Each row is a point. Examples show where two turns around zero, p and q, send a point. Write where each new point lands after one turn and then the other. Backwards means that the second turn is done in reverse. Each puzzle has new turns, and all numbers are rounded.

Turn p:
[ 0.3  1.2 -1.5] -> [ 1.5  1.2 -0.3]
[-0.7 -4.3  2.8] -> [-4.1 -3.0 -0.8]
[0.1 4.6 1.7] -> [2.2 0.9 4.3]
[ 1.9 -0.6 -1.9] -> [ 1.7 -0.5 -2.1]
[-1.1 -3.5  0.4] -> [-3.0 -1.0 -1.9]
[-0.6  2.5 -1.5] -> [1.6 2.4 0.7]
Turn q:
[-2.1 -2.5 -2.8] -> [-0.9 -3.3 -2.5]
[ 1.4  1.2 -3.1] -> [ 3.3 -1.1 -0.9]
[ 3.0 -1.8  2.3] -> [-0.6 -0.5  4.1]
[-1.8  2.0  0.3] -> [-0.1  2.0 -1.8]
[-0.5  1.1  3.3] -> [-1.6  2.9  1.1]
Where do these land?
p, then q: [-3.0  2.6  2.8] -> [-2.7  4.0  0.6]
p, then q: [ 1.7 -4.2  1.2] -> [-1.7 -4.0 -1.7]
p, then q backwards: [-0.6 -1.2 -2.2] -> [-2.2  1.4 -0.3]
p, then q: [ 1.6  0.3 -2.9] -> [ 3.1 -1.1  0.6]
p, then q backwards: [0.3 2.4 1.1] -> [2.6 0.2 0.7]

Turn p:
[-2.5  1.2 -0.7  0.1] -> [-2.5 -0.6  1.1 -0.8]
[ 2.5  0.9  4.3 -4.7] -> [ 2.8  3.6 -2.8 -4.4]
[0.7 1.1 0.8 1.1] -> [0.6 1.2 1.3 0.2]
[ 0.9 -0.3 -2.0  0.0] -> [-0.6  0.0 -1.1  1.9]
[-1.6 -2.9 -2.4  3.4] -> [-0.4 -4.1  1.4  3.0]
Turn q:
[-4.3  2.2 -0.6 -0.1] -> [-0.5  2.8  2.0 -3.4]
[-1.5  2.2 -2.0  0.7] -> [ 1.8  2.2  0.5 -1.8]
[-2.8  2.4 -1.2  2.1] -> [ 0.6  4.0  0.5 -1.7]
[ 0.1 -4.3  1.8 -1.4] -> [-3.4 -3.1 -1.5  0.3]
[ 2.2 -0.6 -1.6 -0.4] -> [ 1.9 -1.5 -1.4  0.5]
[ 5.4 -1.2  1.8  1.3] -> [ 0.7 -2.0 -1.5  5.4]
[ 1.0 -0.6  1.8 -2.2] -> [-0.9 -2.5  1.4  0.8]
Where do these land?
p, then q: [-3.2 -3.2  3.0  1.1] -> [-2.4 -4.8 -1.1  0.9]
p, then q backwards: [-0.1 -2.2  0.5 -2.5] -> [ 0.3 -2.1 -2.6 -0.3]
q, then p backwards: [1.8 3.4 1.0 1.6] -> [3.0 1.0 0.2 2.9]
q, then p: [ 1.1 -1.8  1.3  3.0] -> [-2.2 -0.8  2.2  2.1]
q, then p: [-1.2  0.9 -1.9 -1.8] -> [ 0.9  1.0 -2.4 -1.2]
p, then q backwards: [ 1.6  2.8 -3.9 -1.4] -> [-0.8 -1.6  2.4  4.3]

Turn p:
[ 2.2 -1.2 -1.3 -2.2 -0.4 -0.1  1.1 -0.1] -> [ 1.8 -2.2 -0.9  1.5 -0.2  0.2  1.3  1.1]
[-0.9 -2.5  2.2  1.4 -2.0 -0.9 -1.0 -2.6] -> [-2.5  0.5 -1.7  0.6 -2.1  3.0 -1.0 -1.3]
[-1.2 -1.5  1.6  1.8 -0.2  1.1  0.9  2.5] -> [-3.0  0.5  1.7  1.3 -1.0 -1.6  0.3 -0.2]
[ 0.0  0.1  0.2  1.4  0.2  2.9  0.0 -1.3] -> [-1.8  0.2  0.1 -0.8  1.7  0.8  1.9 -1.0]
[-0.4  2.7  1.6 -6.7  0.1 -1.4 -1.5  9.7] -> [ 4.9 -2.1  8.3  3.7  0.1 -4.1 -4.7  1.7]
[-0.6  2.7  1.0  1.9 -1.2 -0.7  4.3 -0.3] -> [-1.0 -0.1  1.2 -4.0 -2.9 -0.8  1.7  1.3]
[-0.2 -1.8  0.8  1.0  2.8 -1.1  0.4 -2.8] -> [-1.2 -0.7 -3.7 -0.8 -0.4 -0.8 -0.6 -2.2]
[-0.1  2.0  1.2  1.5  0.0  2.9 -1.1 -3.0] -> [-1.3  0.6  0.4 -2.6  2.0  2.5  1.4 -2.3]
[ 2.0  0.0 -0.7  1.5  0.0 -1.6 -1.6  0.6] -> [ 1.8  2.4 -0.7  1.1 -0.8 -0.2  0.6 -0.8]
[-0.8 -0.4 -6.5 -1.5  0.7 -1.1 -1.4 -2.8] -> [ 2.4  0.9 -4.7 -0.2  3.6  1.0 -0.7  3.7]
Turn q:
[-0.1  2.4  1.5 -1.2  2.9  3.4 -0.2  0.5] -> [-0.3  2.1 -0.3 -1.0  0.6  2.8 -2.7  3.0]
[ 0.5 -0.8 -0.4  5.0 -4.2  0.0  0.3  0.8] -> [-0.9 -2.8  0.2  4.2 -1.7  0.3  3.8 -0.1]
[ 1.9 -0.6  2.2  1.9  1.7 -2.4 -1.4  4.8] -> [-1.8 -1.6 -1.1 -0.7  4.4 -1.1  2.9  3.1]
[ 1.1 -0.4 -2.8  0.2 -1.3 -2.3  2.3 -2.5] -> [-0.9  1.3  1.0  1.3 -1.9 -3.1  0.5 -3.1]
[ 0.1 -1.3 -1.2 -0.3  2.3 -2.7 -2.1 -3.4] -> [-1.0 -1.2 -2.2 -1.2  0.0 -2.9 -2.8 -2.5]
[-2.2 -2.1 -2.8  0.3  2.8  2.8  0.0 -2.5] -> [ 0.5  2.0 -4.1  0.5 -1.2  1.9 -2.3 -2.7]
[ 0.5  1.7 -1.3 -3.8 -3.3 -3.2 -1.0  0.3] -> [ 3.4 -0.5  3.3 -1.3 -0.7 -4.1  0.2  0.2]
[ 1.3 -0.7  3.2 -2.7  1.9  1.7 -1.5  1.6] -> [ 0.7 -0.1  0.9 -1.6  4.1  2.1 -2.0  1.5]
[-3.2  1.9  1.8  0.6 -2.7  2.8  3.6  0.5] -> [ 0.2  1.0  2.4 -0.4 -3.6  4.4  2.3  0.8]
Where do these land?
q, then p: [ 3.2  1.0 -0.9  5.1  0.0 -3.4 -1.6 -0.4] -> [-2.8  2.9 -2.5  0.6 -2.8 -2.4 -2.8  2.8]
q, then p: [ 2.2  2.1 -1.5 -1.2  0.4 -3.2  1.1 -1.7] -> [ 1.4  1.0  0.1 -1.4 -2.7  0.6 -3.8 -0.2]
p, then q: [ 1.8  1.7  4.7 -2.1 -0.5  2.3 -2.1 -2.2] -> [-0.9 -0.8  0.9  0.9  0.5  3.8 -4.4 -3.2]
q, then p: [-2.0 -2.3  0.5 -0.7  3.2  1.7 -0.9  2.4] -> [ 1.8 -1.4 -0.5  0.0  4.2 -1.6  1.7  0.9]
q, then p: [ 3.5  1.2 -3.0  0.0  1.8  1.6  1.9 -2.3] -> [ 0.5  4.7  0.9 -3.1  0.3  0.9 -1.6 -0.9]
p, then q: [-2.7 -1.0 -2.6  0.4  1.9 -1.5 -2.3 -1.6] -> [ 1.4  1.0 -3.4  0.1 -0.5 -2.6 -1.6  2.3]
p, then q: [-3.9  0.2  0.0 -2.4 -2.3  0.3 -2.1  2.7] -> [-0.1 -3.4 -1.9 -0.9  2.1  2.1 -0.2  3.6]
p, then q: [-3.0  1.3  1.5 -0.5 -1.9  0.6  2.0  1.0] -> [ 2.0 -1.9  0.8 -2.6  1.2  2.1  0.9  0.6]
q, then p: [ 0.9 -4.2  1.3  1.6 -2.6  1.6  4.0  2.1] -> [-4.0 -2.1 -0.8 -4.0  0.2 -1.2  3.4 -1.5]
